Each row of a before or after table is a point. One or more steps were done to the points. Then noise was added and the rows were shuffled. The steps act on columns, c1 being the first. Write out the steps. A step turns or swaps two columns, mirrors them in a line or flattens them onto one, adds a multiple of one to another, or multiplies or shifts one. Angles are multiples of 10 degrees, from the lower column toward the higher: turns from -170 to 170, lines from 10 to 170 but not 90. Use the fewest steps. Two steps may share a column if one is a turn and the other turns, adds or multiplies; they go together, in the order done. Otherwise the lowest column goes first.

Before (9 x 2):
[[-1.8 -4.3]
 [ 3.0  2.6]
 [-0.6 -0.4]
 [-3.1 -6.4]
 [ 4.8 -1.2]
 [ 2.5  0.2]
 [ 5.0  0.6]
 [-1.7 -5.8]
 [-2.1 -0.6]]
After (9 x 2):
[[ 2.0 -2.7]
 [-2.8  2.2]
 [ 3.3 -4.6]
 [-5.1  0.2]
 [ 2.8 -0.6]
 [-2.6  0.3]
 [-4.6 -0.8]
 [ 0.8 -0.3]
 [ 2.6 -4.2]]
Steps: multiply c1 by -1; multiply c2 by 0.7

Before (11 x 6):
[[ 0.0  4.1 -3.2 -4.9  3.3 -4.3]
 [ 1.9  1.5  2.8 -3.5  1.5  1.3]
 [-5.8 -8.4 -7.3  1.2 -1.7  0.6]
 [-0.2 -1.3  3.2 -2.0 -2.8 -2.9]
 [ 1.5  1.0 -1.6  3.0  0.0 -2.8]
 [ 4.2 -4.3 -3.6  1.7 -2.8 -1.0]
 [-0.7  3.4  0.7  1.1  2.2 -3.4]
 [ 2.8  1.2 -4.4  2.5  3.0  2.8]
 [ 1.2  5.1 -3.8 -0.9  2.4  0.3]
 [ 3.2 -4.1  0.1  0.8  0.3 -1.6]
 [ 0.0  0.8  2.0  0.6  2.6 -5.2]]
After:
[[ 0.2 -0.6 -1.5 -5.0  3.5  6.7]
 [ 1.5  3.6  0.7 -0.8  2.4  5.3]
 [ 2.1  2.2 -2.4 -3.7  1.4 -1.6]
 [-0.2 -3.4 -4.0  0.7  2.6  1.9]
 [-5.5 -4.8  9.7  1.2 -2.0 -0.9]
 [ 3.2 -3.9  1.2  1.0  0.2 -1.8]
 [-0.2 -3.0 -2.8 -2.0 -3.0 -1.5]
 [ 2.9  2.9  4.2  2.4  3.2  2.3]
 [ 1.5 -1.4  0.0  2.6  0.0  3.2]
 [-0.5 -0.4 -3.6  1.1  2.0  3.5]
 [ 4.1 -3.5  4.5  1.6 -2.6  0.3]]
Steps: turn c2 and c6 by -50 degrees; turn c3 and c6 by -140 degrees
